Every row gives one point. The points of each table are mixes of a few directions, plus a little noise. Count the directions of each table, and those that both share. Where both have some left over, give the other angles between the two spaces (their principal angles), to ten degrees, smallest first.
(in the rows, 128 means zero)

First:
[[201 139 134]
 [ 58 117 123]
 [110 125 127]
 [170 134 131]
 [101 124 126]]
Second (4 x 3):
[[127 153  99]
 [137 132 110]
 [ 99 100 205]
 [150 127  98]]
Directions: first 1, second 2, shared 0; angles 50

First (6 x 4):
[[172  87 115  70]
 [ 98 155 104 128]
 [163  97 197 178]
 [106 149 100 116]
 [117 138 118 128]
 [113 142 131 145]]
Second:
[[ 88 153 125 152]
 [142 161 118 145]
 [146 122  89  72]
 [134  85 131  91]
 [130 120 177 180]]
Directions: first 2, second 3, shared 2

First (6 x 6):
[[183  98 146 126 119 121]
 [126 190  67 145 166 142]
 [ 89 129 133  87 104  87]
 [185 133 109 112 129 102]
 [ 84 108 160 160 129 171]
 [101 110 153 139 121 146]]
Second:
[[160  92 157 147 125 149]
 [ 41 117 156 121 110 134]
 [189 146  96 128 143 116]
 [198 173  63 113 152  99]
 [117 117 139 132 124 134]
 [129 137 117 122 131 122]
 [ 65 105 165 132 111 141]]
Directions: first 3, second 2, shared 2

First, 7 rows:
[[143 140 121 137 166 143 125 123]
 [114 117 136 118  89 115 132 132]
 [ 80  93 152  99   7  82 141 144]
 [149 143 117 141 182 149 122 120]
 [133 132 125 130 142 134 126 126]
 [135 134 124 132 147 136 125 124]
 [140 137 121 136 160 140 124 123]]
Second, 10 rows:
[[155 151 119 138 166 156 119 109]
 [146 139 114 147 201 146 124 128]
 [119 124 125 127 141 115 139 147]
 [131 132 117 141 194 126 137 147]
 [145 146 130 118  96 150 119 101]
 [ 89 109 127 120 138  76 162 186]
 [134 154 131  98  67 128 139 119]
 [105 104 143 116  66 109 127 131]
 [116 110 139 126  89 120 123 125]
 [142 111 136 148 122 158  93  90]]
Directions: first 1, second 3, shared 1

First, 8 rows:
[[136 108 138 128 141  92 114  77 165]
 [116 129 160 121 129 131 111 143  99]
 [119 132  50 173  85 139  82 112 152]
 [176 122 128  83 174 116 231 109 161]
 [103 120 203 129 136 109  90 136 116]
 [137 133 117 138 132 131 170 139 171]
 [112 142  94 144  97 158  97 156  91]
 [126 137 135 107 128 150 129 153  70]]
Second:
[[126 109  94  99  82  66 166 176  95]
 [133 134 122 115 124 144  88 144 106]
 [126 131 141 144 143 134 145 104 153]
 [133 127 113 109 109 122 107 157  99]
 [129 126 124 125 123 123 126 137 120]
 [132 134 130 126 133 144 101 130 121]
 [127 134 141 140 146 148 121 108 144]
 [128 104  82  82  66  52 158 200  72]
 [122 140 173 181 183 167 156  49 202]
 [128 144 161 160 171 178 112  77 166]]
Directions: first 4, second 2, shared 0; angles 30, 70

First:
[[117  96 141 125 139 153 135 105 167 102 160]
 [115 130 135 120 142 190 137 129 113 128 188]
 [151 139 129 115 139 186 136 149  89 122 156]
 [132 162 147 158 149 126 135 168  71 192  56]
 [145 117  95 156 116  80  89  88 213  67  78]
 [158 132 116  93  96 104 180 143  80 146 108]
 [127 141 114 114 108  89 101 135 119 128 139]
 [ 78 165 140 164 139  91  98 144 106 197 100]
 [136  88 150  84 122 125 144 131 127 112 170]
 [131 125 139 132 151 159  88 137 137 106 155]
 [118 113 103 147 107 105 165  77 187 110  97]]
Second (8 x 11):
[[108 159 122 137 117 122 160 136  85 183 111]
 [ 82 111 160 124 140  90  72 133 147 141 169]
 [191 104 179 140 176 178 175 174  86 144  35]
 [103 108 127 110 109  87 120 106 159 120 162]
 [161 113 146 139 171 172  56 144 158  67 138]
 [113 147  90 124  99 116 121 102 143 114 163]
 [124 139 105 123 106 121 148 113 128 129 134]
 [144 142  96 126 105 136 171 115 117 126 113]]
Directions: first 6, second 4, shared 4

First (8 x 12):
[[164 138 154 114 117 110 112  77 135 152 120 134]
 [145 125  72 108 132 113 133 170 162  80 102 116]
 [ 88 124 122 167 126 182 125 142  96 128 141 135]
 [139 130 170 129 123 106 132 118 107 132 154 121]
 [ 78  97 122 128 142 154 190 166 188 136 102 134]
 [139 166 121 151 107 121  93 105 101 137 174 122]
 [194 108 179 100 119 103 139 108 128  97  95 124]
 [ 76 137  83 127 157 134  98 136 109 163 139 140]]
Second, 11 rows:
[[152 120 123 127 107 105 139 138 106 148 125 155]
 [134 131 121 143 140 105 151 127 202 114  78 160]
 [130 128 110 118 102 119 144 131 103  93 108 177]
 [169 112 118 123 135 111 164 120 158 107 156 166]
 [177 116 133 120 144 104 142 129 115 176 181 110]
 [135 114 142 130 103 140 129 133 126 121 158 160]
 [113 126 116 129 115 130 114 113 106 110 116  89]
 [103 115 122 140  82 133 102 117  98 110 117  93]
 [ 58 196 150 111 249 191  93 128 155 144 102  59]
 [140 114 151 127 108 135 121 142 107 155 169 142]
 [ 96 136 130 139 123 134 107 126 128 128  94  97]]
Directions: first 6, second 6, shared 0; angles 30, 50, 50, 50, 80, 80

First:
[[127 138 131 131 121 132 125 122 117 125 120 123]
 [117 139 127 119  95 149 115 110  86 162 131 142]
 [143 133 137 147 164 103 141 142 168  68 106  96]
 [142 138 139 147 156 108 138 136 157  72 104  96]
 [109 102 110  98  93 155 116 121  95 216 173 181]
 [119  90 110 105 124 135 127 139 136 184 170 168]
 [115 181 141 130  68 164 105  84  42 147 100 122]
 [137  89 118 126 171 102 145 160 190 116 150 134]
 [138  79 115 123 178  98 148 166 201 120 157 139]
 [145 151 145 155 159 105 139 133 156  52  89  82]
 [118 168 137 128  80 158 109  94  60 146 109 125]]
Second, 10 rows:
[[161 113 109 126 131 151 129 107 134  97 132 129]
 [123 152 199  91  98  81 112 157 159 182 109 138]
 [131 157 149 148 102 104 135 172 185 132 142 111]
 [107 172 114 127 105 155 139 189 152 144 132 128]
 [141 117 100 162 136 159 140 112 120 121 123 129]
 [123 107  89 182 149 139 154  98  98 112 137 112]
 [143  90  98 102 128 129 195  45  40 127 133 107]
 [138 103  83 124 153 152 131  95 101  72 149 121]
 [ 86 136 142 128 161 109  57 168 152 102 139 142]
 [125 133 196  91 118 103  88 136 138 190  85 163]]
Directions: first 2, second 6, shared 0; angles 40, 80

First:
[[118 119 108  99 149 146 136 142 129 107 141 124 116 117]
 [117 131 109  83  95  88 150 110 125 151 129 126 139 124]
 [142 137 123 114 113 125 119 141 113 150 124 123 131 128]
 [131 131 106  77 102 105 137 131 112 152 127 129 133 121]
 [144 117 169 190 135 123 111 110 133 118 107 164 131 140]
 [114 136 110 122 157 172 128 155 136 109 151  87 116 122]
 [117 117 117 114 147 140 137 131 134 105 137 132 119 121]
 [158 134 169 179  97  98 104 109 117 160  98 157 145 144]
 [115 126 170 201 116  94 135  73 155 127 113 146 145 147]
 [134 125 113 110 153 164 119 161 120 113 138 119 114 120]
 [117 133 113 117 145 154 131 144 133 116 144 102 120 123]]
Second:
[[141 138 134  81 103 101 118 130 118 140 103 138 121 117]
 [ 96 100 113 249 192 196 155 121 155 100 194 102 144 156]
 [120 122 123 156 144 144 135 126 135 120 141 123 131 133]
 [123 123 124 153 140 142 132 127 133 122 142 123 132 133]
 [137 137 133  92 110 106 119 130 119 137 107 137 124 118]
 [142 139 133  79 102 101 117 131 116 139 102 137 120 116]
 [129 128 129 124 127 126 126 128 126 129 125 129 127 128]
 [122 122 124 155 141 143 133 125 133 123 141 122 131 135]
 [145 142 136  65  96  94 115 134 115 143  94 141 118 113]
 [129 129 128 129 129 128 130 128 129 127 130 126 127 128]]
Directions: first 4, second 1, shared 0; angles 30

First:
[[158 154  93 115  78 157  94 118 115 131 137 148 136  69  76 197 168 156]
 [115 118 131 128 150 116 143 142 118 138 133 125 134 146 151  92 105 115]
 [176 156 137 181 122 127 122 104 111 155 144 137 111  85 163 162 149 150]
 [139 137 103 119 109 138 119 135 107 140 140 140 142 101 111 143 137 137]
 [105 111 178 137 149 118 139 105 186  88  95 101  96 181 137 120 126 117]
 [128 129 144 133 123 131 123 112 153 109 114 122 113 134 119 146 141 133]
 [114 121 108 105 128 129 129 148 113 132 134 132 147 131 116 110 116 120]
 [111 123  93  81 107 143 116 147 119 122 128 138 153 121  81 132 129 125]
 [105 102 166 154 186  94 167 140 130 137 126 110 119 185 200  51  82  99]]
Second, 9 rows:
[[151 127 135 190 191  87 170 155  57 204 173 137 140 126 249  46  75 111]
 [135 129 129 146 145 118 140 135 108 149 142 131 132 127 163 104 113 123]
 [131 128 130 141 142 119 136 134 113 144 137 129 131 128 153 111 118 124]
 [127 127 128 126 127 129 127 129 129 126 127 128 128 129 125 130 130 128]
 [123 127 125 112 113 139 117 121 146 108 116 125 124 128  98 150 142 132]
 [122 128 126 112 111 139 117 120 146 108 117 126 124 128  95 149 142 132]
 [125 128 126 120 121 134 124 125 136 120 123 127 126 128 114 138 134 131]
 [108 128 123  74  74 163  93 103 189  63  89 122 117 128  24 199 173 143]
 [129 128 129 130 129 128 129 128 127 130 129 128 128 129 130 126 127 129]]
Directions: first 3, second 1, shared 1

First, 11 rows:
[[131 137 139 126 115 117 163 114 122 119 104 119 109 109 114 142 112 111
  140 148]
 [129 130 130 128 124 125 136 125 127 126 123 126 123 123 124 131 125 124
  130 132]
 [125 118 117 130 142 138  92 141 132 137 153 138 147 149 142 114 145 146
  115 108]
 [133 138 140 125 115 117 165 114 122 117 102 118 109 106 113 143 110 109
  141 151]
 [125 118 115 131 142 139  90 142 134 138 155 138 148 151 143 113 146 148
  114 106]
 [127 127 126 127 130 130 123 130 128 129 131 130 131 131 129 125 130 131
  127 125]
 [118 104  99 134 160 156  37 162 141 151 189 152 175 181 165  92 170 174
   97  76]
 [139 158 164 121  88  95 241  86 112  98  52 101  69  62  83 173  75  71
  168 194]
 [118 101  96 133 165 158  28 167 142 155 197 154 180 187 167  87 175 178
   93  68]
 [135 147 151 123 101 106 203 100 118 108  77 108  90  84  98 159  92  91
  154 171]
 [128 128 128 127 127 128 128 128 128 127 127 128 127 128 127 128 127 127
  128 128]]
Second:
[[  7 126 108  80  87 135  70 180 118  98 168 113  94  73 180  90 139 160
   87 217]
 [127 138 106 143 125 137 135 126 113 134 117 129 121 131 133 131 129 124
  134 125]
 [177  99 208 103 149  97 133 110 182 124 147 131 157 140  95 135 119 130
  121 105]
 [158 141 104 159 136 139 149 116 110 141 104 133 128 146 119 139 127 113
  149  99]
 [125 147  88 153 124 145 138 127 100 136 109 129 117 134 136 133 132 121
  142 121]
 [108 126 131 116 120 127 118 136 129 121 138 126 125 117 137 120 129 135
  121 144]
 [ 91 144  84 138 111 145 120 143  99 127 124 125 108 116 149 120 132 132
  127 150]
 [213 108 189 132 161 105 156  95 169 138 123 138 163 159  83 150 117 117
  142  74]
 [ 59 146  71 130 102 149 108 155  91 121 129 122  99 102 166 112 137 137
  119 172]
 [215 108 193 130 161 102 156  93 170 139 124 137 165 160  82 151 117 116
  140  71]]
Directions: first 1, second 2, shared 0; angles 80

First, 9 rows:
[[ 94 143 148  17 175  48 139  69 186 117 111  98 183  90 143 151 100 148
  148 141 156 126 134 141]
 [113 107 175 175 178 131 114 170  89  92 151 148 130 147 105 134  85 135
  172 149 132 163 157 147]
 [138 124 136 163 142 136 118 154  95 108 133 148 114 131 111 120 121 120
  136 134 114 157 136 129]
 [122 143  92 153  47 185 147 131 159 191 145 117 118 151 162 142 152 133
   92  94 152  46 109 132]
 [132 143 105 182  69 184 137 153 125 164 146 139 107 149 142 134 138 124
  103 102 138  80 123 135]
 [170 131  95  73 135  85 122  90 125 110  81 121 118  92 114  98 173 106
  103 134  85 176 104  91]
 [140 122 141 198 137 157 115 176  77 106 144 159 102 145 105 118 117 117
  138 132 114 155 145 133]
 [ 87  72 176 115 182 120 124 122 148 119 145 101 162 155 129 142 101 159
  181 156 155 126 135 133]
 [159 168  80  79  92 104 136  93 144 141  93 124 120  91 138 115 165 110
   82 109 109 125 104 111]]
Second:
[[132 135 101  99  97 125 142 102 158 157 119 114 133 129 142 125 152 128
  108 126 124 106 111 110]
 [ 95 145 144  74 145  96 136 100 166 127 126 106 162 105 148 155 100 146
  137 116 166 101 133 155]
 [ 96  28 147 206 103 206 143 154 149 192 188 105 142 249 136 129 143 166
  171 186 136  83 124  92]
 [143 142 126 128 137 120 117 133 106 105 114 139 113 102 119 121 127 113
  119 113 121 149 129 134]
 [101 111 139 124 125 135 141 121 156 152 146 113 150 156 141 140 118 147
  144 144 145 102 131 127]
 [156  94 106 115 114 159 106 110 128 118  95  99  95  93 135 112 181 114
   97  75 132 115  81 119]
 [115 133 154 153 156 122 124 152 106 108 143 147 133 137 115 136  95 132
  151 144 130 147 153 143]
 [134  63 157 206 153 183 100 174  81 103 143 133  99 158 108 115 131 129
  153 129 126 147 126 128]
 [126 197 144  98 169  68 120 130 105  78 112 158 136  70 117 140  80 116
  128 116 131 166 158 166]
 [177 233  60  80  83  67 149 103 122 137  91 169 118  81 121 107 151  89
   67 133  71 164 132 105]]
Directions: first 4, second 4, shared 3; angles 80
